Every row gives one point. Each copy is the shape, with its points in the same order, turned, moved and blurred by noise. Say if it was mirrored as well.
In the rows, zero is written as 128.

Shape (8 x 2)
[[ 84 226]
 [163 111]
 [148  71]
 [176 129]
 [132 162]
 [ 97 137]
 [131  96]
 [117 134]]
Copy 1 (8 x 2)
[[215  34]
 [160 168]
 [117 173]
 [185 170]
 [190 114]
 [147  99]
 [135 146]
 [155 118]]
Copy 1 is: mirrored
Copy 2 (8 x 2)
[[ 32 141]
 [167 101]
 [203 125]
 [160  85]
 [106 107]
 [121 155]
 [184 124]
 [128 129]]
Copy 2 is: mirrored

Shape (6 x 3)
[[152  96  66]
 [106 119 188]
 [166 140  63]
 [102 116  56]
 [165 134 120]
 [137 161 181]]
Copy 1 (6 x 3)
[[189 143  69]
 [100  82 136]
 [190 193 118]
 [151 168  41]
 [177 150 138]
 [102 129 166]]
Copy 1 is: only turned
Copy 2 (6 x 3)
[[150 195 150]
 [128  60 148]
 [157 197  97]
 [ 96 198 152]
 [168 148 113]
 [135  76  92]]
Copy 2 is: mirrored

Shape (10 x 6)
[[ 97 108 194 146  85 158]
 [ 57 125 166 134  97 160]
 [133 148  60 187 178  79]
 [151 122  86 170 232  88]
 [153 118  60 128 155  59]
 [ 93 139 158  90  99 163]
 [196 142  89  96 194  85]
 [134 102 160 145  87 147]
 [103 156 177 155 121  86]
 [118 172 158 164  88 169]]
Copy 1 (10 x 6)
[[154 116 217 104 105 118]
 [116 120 206  89 118 149]
 [ 60 101  76 203 103 149]
 [ 97  71  80 227 154 144]
 [ 72  91  54 170 117  89]
 [145 126 169  71 137 143]
 [137 110  30 186 158 104]
 [150 114 177 128  84 104]
 [ 94 157 184 156 137 107]
 [135 166 172 119  84 162]]
Copy 1 is: only turned
Copy 2 (10 x 6)
[[ 72 173 130 143 157 132]
 [ 80 182  92 140 159 113]
 [158  46  84 195  86  94]
 [169  10 105 147 103 102]
 [158  80 118 159  47  59]
 [125 201 103 116 127 114]
 [205  72 135 111  52 105]
 [ 77 156 135 138 108 139]
 [130 142 145 180 158 102]
 [113 168 106 175 132 175]]
Copy 2 is: only turned

Shape (15 x 9)
[[195  94 125 143 116 128 186  63 174]
 [ 69  90 162 141 126 114  96 144 132]
 [119 168 173 101 131 160 103 191 109]
 [ 74 125 150 124 177 130 111 175  70]
 [158  66  91 228  70 131 197 112 151]
 [ 59 161 124 110  79 190 127  89 117]
 [ 62 137 194 116  77 121  94 164  63]
 [114  95 179 138 138 174  89 124 141]
 [177 130  96 191 117  81 153 108 234]
 [127 147 161 121 149 143 126 118 112]
 [112 115 134 171 137 131 191 108 196]
 [ 93 117 159  39  88 182 137 150 150]
 [134 107 183 134 117  85 184  73 169]
 [ 73 150 175 114 164 184 143 221  87]
 [163  76  52 169 138  82 177 109 174]]
Copy 1 (15 x 9)
[[143 166 137 142 159 121 142  23 117]
 [117  61 116 165  85 112 100 126 177]
 [129  89 169 118 143 149  61 180 182]
 [ 73  60 126 123 130 103  95 181 180]
 [172 160 132 165 132  95 231  62 177]
 [ 73 142 152 221 125 182 103 145 176]
 [ 90  81 186 149  48 135  86 176 197]
 [141  77 149 191 137 103  76 117 151]
 [201 180  57 127 138 126 135  44 171]
 [ 99 121 145 138 142 112  75 126 155]
 [128 131  99 157 162 123 134  46 205]
 [108  66 175 166 139 224  85 115 153]
 [107 136 135 130 105 119 105  12 166]
 [ 87  47 170 121 175 138  89 190 222]
 [150 143  53 117 147 117 195  63 130]]
Copy 1 is: only turned
Copy 2 (15 x 9)
[[116  98 129 112 128 129  99 130 221]
 [197 161 136 155 117 118 190 133 103]
 [121 182 166 177 128 136 120 158  66]
 [152 153 129 147 171 147 181 146  44]
 [165 140  37 142 109 149  83  92 211]
 [ 98 180 151 123  79 110 136  61  95]
 [156 188 127 144  61 114 178 171  46]
 [171 115 173 174 122 132 148 115 116]
 [166 166  95 133 188  78  87 133 244]
 [112 124 157 137 144 120 134 146  98]
 [114 142  94 173 164 130 137 103 204]
 [112 204 201 136  86 176 159 130 120]
 [108 120 113 129 117  94 174 161 207]
 [101 181 147 203 148 179 150 137  48]
 [173 143  84  90 193 158 103 115 216]]
Copy 2 is: mirrored
Copy 3 (15 x 9)
[[218 117 119 139  56 160 125 140 154]
 [115 127 159 171 167 123 136 117  83]
 [100 158 149  91 150 131  73 144  63]
 [ 43 121 156 142 142 111  89 112  92]
 [160 147 100 178  71 192 226 161 135]
 [115 172 176  57 142 142 159  78 134]
 [ 84 185 162 122 146  86 130  98  33]
 [147 122 169 131 153 175 104 108  75]
 [207 146  99 165 133 167 147 217 191]
 [120 147 159 123 118 138  82 108 106]
 [157 124 176 142 106 172 148 173 169]
 [145 112 186  36 126 112 131 128  64]
 [196 146 185 169  75 108 121 149 142]
 [ 16 134 183  95 131 146  94 147  55]
 [162  85  75 171  96 143 165 185 189]]
Copy 3 is: mirrored

Shape (15 x 11)
[[133 120 148 115 153 134 138 115 125 134 185]
 [127 125 152 134 131 125 157 119 117 103 175]
 [147 130 153 133  97 136 140 133 171 147 103]
 [118 114 145 106 148 141 120 113 145 153 122]
 [126 116 114 128 127 110 136 146 171 142 128]
 [134 134 126  93 146  61 153 122 139 106 101]
 [134 129 141  89 134 146 145 128 128 126 133]
 [124 190 142 135 113 110 156 123 134 140 124]
 [183 120 105 136  97  99 153 118 124 140 105]
 [118 123 150 133 135 151 140 120 151 121 115]
 [131 140 155 134 141 131 147 249 133 138 104]
 [125 153 135 134 151 135 145 133 115 149 104]
 [153 118  65 100 147 109 153 123 127 135 109]
 [131 122 119 134  74 142 124 125 119 137 103]
 [130 137 153 126 154 137 100 133 146  86 116]]
Copy 1 (15 x 11)
[[108 125 153 150 133 137 167 165 123 131 147]
 [133 136 146 124 120 105 168 165 121 135 145]
 [140 108 151 120 129 113 116 118 172  87 105]
 [ 99 118 141 137 129 151 141 108 138 105 133]
 [127 120 160 137 127 118 104 115 160 132 149]
 [103 107 161  80 140 110 129 104 147 189 123]
 [128 114 159 132 117 138 164 117 131 129 118]
 [130 145 144  90 102 132 131 153 177 137 103]
 [152 107 123 139 154  97 118 120 165 158  83]
 [115 136 151 123 122 113 147 108 136  97 128]
 [130  86 174 135  21  91  89 115 138 126 125]
 [106 138 132 127  89 127 136 114 153 134 101]
 [131 125 154 157 142 129 129  85 154 190 112]
 [178 127 112 124 127 132 123 103 142 115 103]
 [104 140 169 106 118 119 122 118  90 113 113]]
Copy 1 is: mirrored
Copy 2 (15 x 11)
[[156 103 115 138 125 102 124  95 168  98 125]
 [134 111 140 138 137 113 150  88 153  95 113]
 [144 164 142 147 129 143 110 138 148 156  90]
 [139 117 128 141 126 103  81 134 153 136 125]
 [112 154 115 157 106 119 122 124 166 148 118]
 [101 169 123 135 138  72 131  92 119 157 143]
 [150 120 131 140 150 118 114 110 148 140 142]
 [118 141 107 108 149 136 121  86 131 150  82]
 [152 153 127 146  93 120 156 113 101 171 110]
 [124 121 143 157 147 122 106 132 148 132 103]
 [113 137 124 117 170 123 174 157 220 200 113]
 [124 102 114 126 146 110 117 121 140 170  98]
 [125 123  97 171 103 103 135 104 114 182 156]
 [131 127 144 126 107 162 128 144 114 152 118]
 [117 134 115 147 172 101 125 158 137 110 122]]
Copy 2 is: mirrored
Copy 3 (15 x 11)
[[123 101 166 153 114 127 128 129 131 169 117]
 [121 101 158 142 100 127 148 118 107 147 140]
 [140 109 136  92 128 124  95 109 164 107 157]
 [100 114 146 133 137 137  93 137 165 137 125]
 [129 113 110 121 128 120 133 106 176 133 129]
 [124  89 103 143 142 105 167 167 159  93 137]
 [128 116 141 118 129 147 122 154 134 138 130]
 [150 102 161 125 158 134 148  97 142  86 139]
 [156  73 101 109 109 110 111 120 135  83 111]
 [105 108 141 124 127 155 106 122 150 123 157]
 [193 183 116 142  95 175 135 126 187 113 171]
 [136 113 143 149 132 165 117 120 155  93 128]
 [130  76  81 127 123 146 134 145 159 113  84]
 [126 127 113  95 123 134  91 106 117  99 125]
 [122 118 114 157 151 142 109 134 131 141 180]]
Copy 3 is: only turned

Shape (18 x 12)
[[154 100 142 124 163 130 155 159  96 109  83 118]
 [ 93 175 113 128 168  94 119 174 117 118 129 136]
 [171 106  66 101 140 101 192 107 153  64  89  62]
 [132  49  59 123  93 141 136  96 169  59  91  56]
 [188  94  37 150 177 129 136 111 125  40  91  84]
 [131 129 174 135 127 184 158 120 124 187 152 145]
 [ 99 160 204 147 142 162 147 123 149 138 165 150]
 [159 132 183 152 144 153 127 130 134 169 187 142]
 [123 130 161 176 108 134 133 108  85 137 142 121]
 [126 133 177 132 126 149 168 130 104  93 138 157]
 [127 159 180 158 178 165 149 115 121 153 149 155]
 [114 131 168 149 174 121 137  56 120 156 125 146]
 [135 113 131  78 199 141 111 146  87 112 107 107]
 [173 168 145  98 124 131 119 137 106 139  95 133]
 [139  92 107 143 155 143 150 104 132 145 119 194]
 [164  85  90 162 158 128 123 112 182  60  42  99]
 [151 106 159 118 158  74 136 162 122 118 131 120]
 [130 140 117 141 203 118 158 179  93 158  80 105]]
Copy 1 (18 x 12)
[[135 157 116 139 182  84 148 128 155 170 118  99]
 [131 104 129  47 155 130 134 117 173 134  98  94]
 [152 175  86 127 154 110 211  81  90 145 152  27]
 [ 91 224 106 152 102 139 207 119 106 148 144  13]
 [136 227  89 129 168 123 163  52 118 143  94  24]
 [105 146 126 127 135 126 122 143 129 137 162 204]
 [ 81 124 121  70 128  95 102 149 116 124 147 179]
 [117 148 102 119 146 121 103 151 127  90 132 191]
 [ 81 121  84 137 139 146 105 136 128 155 123 138]
 [100 121 118 117 131  76 127 122 110 160 110 145]
 [102 140 118  87 165 105  87 114 132 130 148 184]
 [ 77 123 128 124 167 122  81  98 130 118 179 126]
 [105 155 153 114 218 103 171 112 165 128 101 103]
 [154 123 153 126 186 140 131 146 102 149 113 119]
 [132 164 155 148 114 111 103  78 154 131 149 127]
 [132 234 122 120 147 102 123 116 118 156 143   7]
 [142 116 101 124 164  85 139 149 159 105 114  89]
 [154 143 105  92 208 118 140 113 199 174 142 108]]
Copy 1 is: only turned
Copy 2 (18 x 12)
[[205 126 137 139 152 127 177 168 132 130 117 136]
 [139 173  76 122 172 128 165 122 149 140 155 103]
 [152  51 165 142 195 174 138 177 144  68 157 135]
 [150  77 218 110 176 210  82 181 126 122 157 139]
 [196  61 141  95 190 171 106 152 173  97 159 189]
 [153 124 142 125  73 113 186  99  68 153 106  95]
 [159 163 123 151 112 127 167  60  63 140 118  88]
 [178 141 122 132  59 101 155  86  86 127 144  98]
 [156 152 133 124  95 125 122 113 120 123  77 108]
 [164 165 147 145 138 120 171 106  83 109  99 139]
 [179 129 105 135 108 106 175  61  91 147 107 106]
 [156 101 130 160 132  82 128  75 116 163  95  95]
 [206 122 121  95 185  88 162 162 110 145 144 112]
 [152 121  79 138 126 109 155 175  82 128 121 130]
 [142 104 157 138 116 106 166 103 131 177 135 169]
 [201  72 144 163 180 201  99 157 141 156 154 172]
 [186 152 130 167 138 102 154 156 141 110 160 105]
 [196 116  87 123 154 130 206 153 172 154 119  96]]
Copy 2 is: mirrored

Shape (15 x 12)
[[ 94 168 177 145 100 164 121 132 136 177 164 129]
 [142 176 111 106 178 167 187 189 165 110 163 178]
 [ 88  84 167 193 179 124  75  95 114  99  82 153]
 [122 147 180  96 107 183 111 113 104 186 121  87]
 [104  89 135 111 109  69  78 106 199 187 115  99]
 [191 127 109  88  78 175 112 117 157 120  72 198]
 [120  70 162 188 142 160 182 122  94  73  67  98]
 [169  55 156  86 170 115 163  97 208 107 158 139]
 [171  79 175 165 140 174 128 108 122 164  97  89]
 [138 132 168  86 126 147 180 204 158 175 116 157]
 [176  78 128 146  89 129 101 153 113 104 174 135]
 [ 95  70  84 145 107 123 157 112 119 177 135 188]
 [205 123 128 186  68  85 116 116  87 119 159 145]
 [173  93 139 201  62  87  82 125 208 106 101 158]
 [113  96 184 186  64  93 184 110 181 155  89 203]]
Copy 1 (15 x 12)
[[ 81  62 182 133  92 106 137  96 112 136 157 144]
 [ 72 214 165 108  79 145 153  88 163 148 139 138]
 [127  85  63 104 132 161 106 100  50  82 110  95]
 [ 87  65 194 167 108 120 180 127  62 132 109 157]
 [157  70 192 142 179 141  66 168 109 140 105 120]
 [138 122 202  53 101 165 183 122 129  95  34 151]
 [170 123  68 133 126 142 224 111  77  86 145 102]
 [127 195 199 109 150 142 125 176 106  79 139  64]
 [128  91 158 124 154 172 195 139  47  91 152 145]
 [131 168 209 166 101 138 147  89 144 102 132 179]
 [ 93 106 129  84 137 123 158 186 149  70 127 158]
 [128 122 149  78 199  75 133  80 130 108 102 145]
 [134  90 123  30 114  99 155 195 117 100 146 194]
 [191  63 147  37 126 184 105 166 156  84 131 125]
 [224  92 179  67 121 102 120  69 126  70 158 125]]
Copy 1 is: only turned
Copy 2 (15 x 12)
[[117 142 155 139  60 139  91  89 172 168 141 116]
 [186 196 144 167 141  77  97 176 157 114 112 124]
 [125  93  81 118 198 139 146   7 151 130 121 125]
 [117 124 177 113 102 217  93 103 188 162 140 125]
 [151  35 148 101 116 131  96  88 114 164 168  38]
 [217 105 152 169 128 187 140 127 119 149  43  84]
 [ 55  66  80 172 188 170  97 112 158 113  86 152]
 [191 102  90 153 173 146 110 159 173  74 156  18]
 [105 102  92 158 141 222 103 111 138 170 140 112]
 [167 133 199 204 136 141  81 164 142 159 148 112]
 [130 104 119 164  91 162 167 131  78  82 128 100]
 [ 86 124 142 154 140 109 177 130 108 175  87  48]
 [ 99 127 127 140  92 181 120  92  50  53  87  93]
 [180  54  87 184  81 132  98  60  74 108  94  56]
 [103  91 133 230 137 113  91  49 125 149  91  21]]
Copy 2 is: only turned
Copy 3 (15 x 12)
[[102 156 165 166 108 175  87 111 143 122 148 166]
 [126 167 160  75 182 175 180 127 193 175 162 149]
 [133 116 155 133  61 122 140 196 134 114  45  90]
 [ 95 133 110 206 152 170  98 124 117 100 146 130]
 [105 118 175 216 144  71 114 116 123 163  53 170]
 [143 110  58 145 150 109 119  95 216 187 121  95]
 [170 121 114 122  92 192 189 119  83 118  57  75]
 [126  48 186 117 202 150 151 116 149 191  60 129]
 [160  78 114 187 116 171 140 145  88 147 119 118]
 [108 123 113 135 166 154 183  91 166 134 144 206]
 [150  87 170 122 120  94 132  79 122 145 155  87]
 [120 139 110  76 112  96 100 108  99 175  89 164]
 [229 108 161 129 114  89  85  80 127 122 144 105]
 [196  92 173 177  65  81 129  77 184 190  74 122]
 [171 105 119 120  68 145 108  65 170 149  40 206]]
Copy 3 is: mirrored

Shape (15 x 12)
[[168 119 137 153 157 150 123  94 153 138 142 130]
 [112 115 128 155 150 151 130   7 160 139 133 127]
 [135 111 142 157 108 148 173 146  80 137 144  99]
 [115 108 130 152 115 107 111 133 151 133  94 105]
 [116 128 138  42 155 164 124 148 150 144 123 118]
 [128 112 121 154 152 122 145 124 121 149 133  80]
 [120 126 113 162 138 121 117 143 114 143 135 140]
 [112 148 148 156 142 139 118 143 145 145 151 128]
 [131 123 113 156 126 140 134 149 137 141 147 127]
 [170 141 140 154 141 143 148 147 107 147 105  93]
 [126 128 131  99 139  77 141 147 121  71 140 130]
 [120 131 130 163 136 164 110 142  99 144 142 120]
 [111 122 123 102 149 139 110 143 151  95 141 113]
 [112  99 139 166 163 147 139 122 135 143 117 122]
 [116 152 107 162 120 157 147 126 128 124 125 131]]
Copy 1 (15 x 12)
[[155 108 125 119 131 115 146  86 147 148 116 130]
 [101 115 119 116 152 137 173  94 160 178  66 186]
 [ 97 105 108 162 153 135 128 121 101 118 176 103]
 [142 137 117 131 106 158 168 157 117 107 123 131]
 [155 135 105 104 122 141  52 134  88 126  75 115]
 [125 108 121 166 138 139 143 116 130  99 113 120]
 [132 115 128 130 129 132 128 153 161 109 151 125]
 [128 124 131 122 112 162 115 121 162 128 137 105]
 [140 132 107 134 140 136 127 130 153 118 146 106]
 [144 112 136 179 115 120 124 114 104 126 156 119]
 [148 139 157  88 167 159 114 135  96  70 146 145]
 [113 102 100 138 109 133 110 127 151 123 158 124]
 [155 136 101  98 131 164 100 119 122  92 116 140]
 [140  83 111 143 135 160 142 131 143 133 118 125]
 [132 143 111 150 143 153 118 135 152 142 156 144]]
Copy 1 is: only turned
Copy 2 (15 x 12)
[[167 122 123 141 151 158 136 126 136 128 169 115]
 [149 158 128 154 165 172  97  70 121 163 215 146]
 [130 116 169 131  71 177 155 130 155 142 114 140]
 [105 103 136 182 142 134 111 150 136 153 127 135]
 [108 145 152 117 161 174  74 150 138  91  98  84]
 [128 108 165 164 121 163 144 105 123 152 119 117]
 [131 122 121 134 119 146 145 144 120 170 110 119]
 [111 137 118 129 150 161 163 139 133 142 126 123]
 [134 114 110 131 115 160 147 140 134 142 119 116]
 [171 120 169 169 120 168 152 141 156 135 102 127]
 [124 110 155 101 123  91 105 136 108 112 104 142]
 [134 147 131 143 107 184 153 155 124 149 124 115]
 [106 121 128 129 144 147  98 144 100  99 123 125]
 [130 104 145 140 143 189 128 136 122 160 137 133]
 [137 143 107 134 120 169 135 120 133 140 109 158]]
Copy 2 is: only turned
Copy 3 (15 x 12)
[[161 122 145 148 141 119 164 104 106 152 127 139]
 [187  95 132 164 145 114 185  61 173 161 106  92]
 [113 165  72 152 116 149 140 104 103  99 150 127]
 [109  99 141 158 115 126 131 140 123 111 124  86]
 [134 143 150  67 118 152  75  92 122 151 125 100]
 [141 153 107 149 122 118 153 119 101 112 111  91]
 [ 98 122 102 147 136 105 129 124 106 130 100 132]
 [105 128 138 143 166 117 123  95  99 123 117 118]
 [102 137 118 147 150 133 141 125 112 134 114 127]
 [125 156 135 143  91 132 149 110  81  95 126 138]
 [148 122 103 105 139 109  79 158 140  82 116 131]
 [103 126 102 158 128 133 129  89  84 135 109 130]
 [145 110 129 114 152 149  88 124 114 127 102 107]
 [121 109 112 124 135 119 166 101 101 126 124  96]
 [101 125 115 144 141 149 149  96 135 111  97 139]]
Copy 3 is: only turned

Shape (16 x 12)
[[108 138 126 120 121 157  71  97 189 117  56 204]
 [ 96 182 153 182  85  77 151 145  80 121 120 136]
 [186 144  96 166 157 173 152 216 138 156 115 185]
 [145 164 122 110 139 173  67 144 127 204  64 102]
 [170 192 153  71  95  71 185 107 162 115 140 143]
 [147 162 192 184 156  98 141 160 181 209 155  77]
 [ 83  97  73  83 208  82 144 211 110 101 149 121]
 [100 174 172  91 160 174 175 100 122 220 127 120]
 [127  61 153 195  95 141  62 164 127 145 173 158]
 [161 135 162 115 117  94 145 194 151 121  53 148]
 [141 116 152 136  97 184  73 112 120  96 183 115]
 [ 73 102 122  78 185 148 174 135 118 119 177 189]
 [123 106 131 159 197 124  58 157  91 100 160  97]
 [187 104 189 146 124 158 137 121  97 136 167 123]
 [159 113 132 116  93  78 102  88 125 165 182 153]
 [151 161 191 126 203 164  84 212 157 137 146 146]]
Copy 1 (16 x 12)
[[123  82  92 145 227 138 175 182 156  93 120 169]
 [247  98 133 172 102 121 148 119 128 125 132 113]
 [167 133  73 172 137 155  81 249 104 174 117 116]
 [115 122 108 154 157  69 126 189 202 178  79 125]
 [154 129 112 199 175 175 107  65 135 164 198 100]
 [187 174 138 181 117  80  78 144 143 203 153 213]
 [ 89 104  82 177  26 185 125 126  75 136  83 150]
 [184 167  61 125 164 120 107  96 185 207  70 144]
 [173 142 165 116 108 110  74 209 120  48 109 171]
 [148  43 104 179 140 148  83 166 143 159 169 141]
 [145 183 104 104 118  95 107 154 156  56 148 121]
 [141 151  44 119 111 219 117 113 100 117  71 146]
 [123 148 118 120  25 123 152 183 147 112 138 171]
 [188 161 115  82 107 132  59 150 163 138 159 122]
 [146 167 196 131 155 147 104 113 136 116 133 120]
 [146 165  57 180  99 156  94 207 196 138 151 193]]
Copy 1 is: mirrored
Copy 2 (16 x 12)
[[194 163 119  44 165 118 186 119 149 167 117 123]
 [133  60  94 155 174 168 124  85  56 173 114 140]
 [103 121 100  96 118 177 148 175  95 137 208  61]
 [149 168 117 141 159  98 163 223  97 158 149 155]
 [170 106 190 139 160 160 120  54  99 149 211 179]
 [ 79 111 174 122 101 203 145 168  42 150 129 205]
 [119  86 139 155  60 122  39 137 167 180 133  81]
 [ 98 138 128 102 179 121  80 162  98  91 157 221]
 [187 104  84 120  74 199 173 157  90  96  71 104]
 [152  61 133 109 112 119 176 130 101 190 194 132]
 [198 126 158 147 139 147 150 138  89  61  78  99]
 [136 107 121  82 108 130  35 104 158  92 137 113]
 [142 132 146 153  71 121 104 153  68 142  60  73]
 [150 107 135 137  99 142 144 123  45  53 142 134]
 [202 154 115 164 102 188 128  86  98 112 132 176]
 [152 110 180  63  94 142 105 206  47 146 143  95]]
Copy 2 is: only turned

Shape (18 x 12)
[[144  82 146 122 128 103 157 143 137 129 108 111]
 [174 100  93 160 153 143 145 145 130 121 109 123]
 [108 113 135 120 139 141 135 142 124  73 103 122]
 [ 64 169  99  89 162 146 114  90 143 150 119 138]
 [ 84 196 111  68 109 154 109 115 179 146 123 129]
 [153  82 108 141 151 100 115 150 140  96 141 144]
 [160  88 118 159 137 130 128 114 155  97 124 115]
 [ 75 166  84  89 128 138  85 124 135 155  95  96]
 [163  79 127 119 145 144 123 151 116 132 117 155]
 [123 101 118 126 168 122 108 140 168 135 109 129]
 [139 178 159 145 173 110 106 126 119 143 147 114]
 [145  92 146 152 153 152 117 132 140 119 113 124]
 [167  90 141 110 155 140  99 123 135  98 124 100]
 [136  78 142 140 125 116 120 101 127 114 107 125]
 [134 140 147 159 140 112  90 153 118 132 147 119]
 [ 64 164  89  86 103 164  98  90 140 148 131 131]
 [135 165 141 120 131 104  91 117 133 123  80 149]
 [163 103 104  91 142  97 140 120 116 112 105 127]]
Copy 1 (18 x 12)
[[122 127 140  67 135 129 107 127 121 112 140  99]
 [115 123 156  91 142 134 135 188 165 126 102 129]
 [120 123 129 109 149 152 132 133  84 150 110  98]
 [184 128  49 136 144 119 134  99 114 135  98 146]
 [148 154   7 144 142 122 128 126 113 132 124 130]
 [ 92 107 167 118 140 103  98 148 119 130 113 133]
 [108 101 144 112 159 115 117 157 146 124 116  94]
 [170 100  39 115 129 117 137 137 120 168 138 152]
 [ 88 121 149  96 154 132 138 146 120 101 128 157]
 [112 107 109  95 163 114 101 128 129 135 109 141]
 [171 156 138 153 173 132 112 114 154 152 157 147]
 [ 98 114 142 108 177 140 126 128 150 133 122 120]
 [116 109 141 105 190 109 141 154 121 133 153 110]
 [118  82 146  97 152 132 117 122 123 105 134 104]
 [119 128 144 151 145 129 110 118 145 161 157 141]
 [158 111  28 155 114 115 158 113 118 125 118 137]
 [152 111 101 141 161 165  82 142 109 126 158 140]
 [151 125 141  90 133 104 120 164  94  93 140 134]]
Copy 1 is: only turned
Copy 2 (18 x 12)
[[163 128 124 131 125 145  97 149 136 151 158 122]
 [140  83 115 153 116 144 104 179 123 111 117  94]
 [116 158 126 112 114 117  99 154 147 111 113 103]
 [ 85 140 166 125 140 122 144  74 139 158  59  93]
 [ 67 127 148  89  92 138 169  76 159 171  81 122]
 [127 121 124 165 100 137 109 150 105  98 163 105]
 [151 120 109 150 105 163 122 155 152 100 137  90]
 [ 89 149 120 127  93 147 125  88 119 185  55 102]
 [159 110 152 150  98 122  93 146 111  98 118 136]
 [127 119 137 171  97 122 113 129 148 149 123  91]
 [149 103  94 118 130  88 156  88 112 138 122  77]
 [170 123 122 143 101 125 112 143 154 110 116 103]
 [157 123 109 123  81 151  85 117 142  96 135  90]
 [161 151 114 151 131 149 101 125 146 114 122 127]
 [155 130  90 132 104  97 150 117 104 122 120  97]
 [ 93 155 156 106 108 162 162  83 130 141  48 125]
 [100 117  81 134 130 105 119  84 155 126 105 139]
 [116 107 126 134 138 158  78 120 113 117 139 123]]
Copy 2 is: mirrored
Copy 3 (18 x 12)
[[119  78 140 105  82  98 146 127 132 140 132 106]
 [150  62 165  93 133 122 142 126 133  96 116 123]
 [116 110 120 117  94 128 151 166 155  87 113 101]
 [129 148 119 151 143 210 137 160 121 130 163  92]
 [175 156  83 158 115 200 118 164 114 151 139 120]
 [141  76 132 111 120  87 116 122 140  78 152  95]
 [149  95 157  98 110 101 123 132 113  90 110  89]
 [128 116  99 166 105 223 125 126 114 121 134 116]
 [119  85 134  72 117 112 123 133 136 104 155 141]
 [139  78 135 104 108 151 108 143 132 115 153  81]
 [104  93 109 136 183 132 101 149 125 150 105  90]
 [118  90 151  83 114 123 107 154 126 106 115 103]
 [119  83 109  87 110 112 121 149  91  89 117 100]
 [106 119 147  93  97 108 126 115 120 109 124  89]
 [106  86 119 141 146 116  80 131 140 120 107 110]
 [138 174 118 167 116 204 120 144 104 118 148 131]
 [129 127  84 103 134 156 115 109 155 133 111  89]
 [131  89 105 101 116 114 174 104 118 110 148 105]]
Copy 3 is: only turned
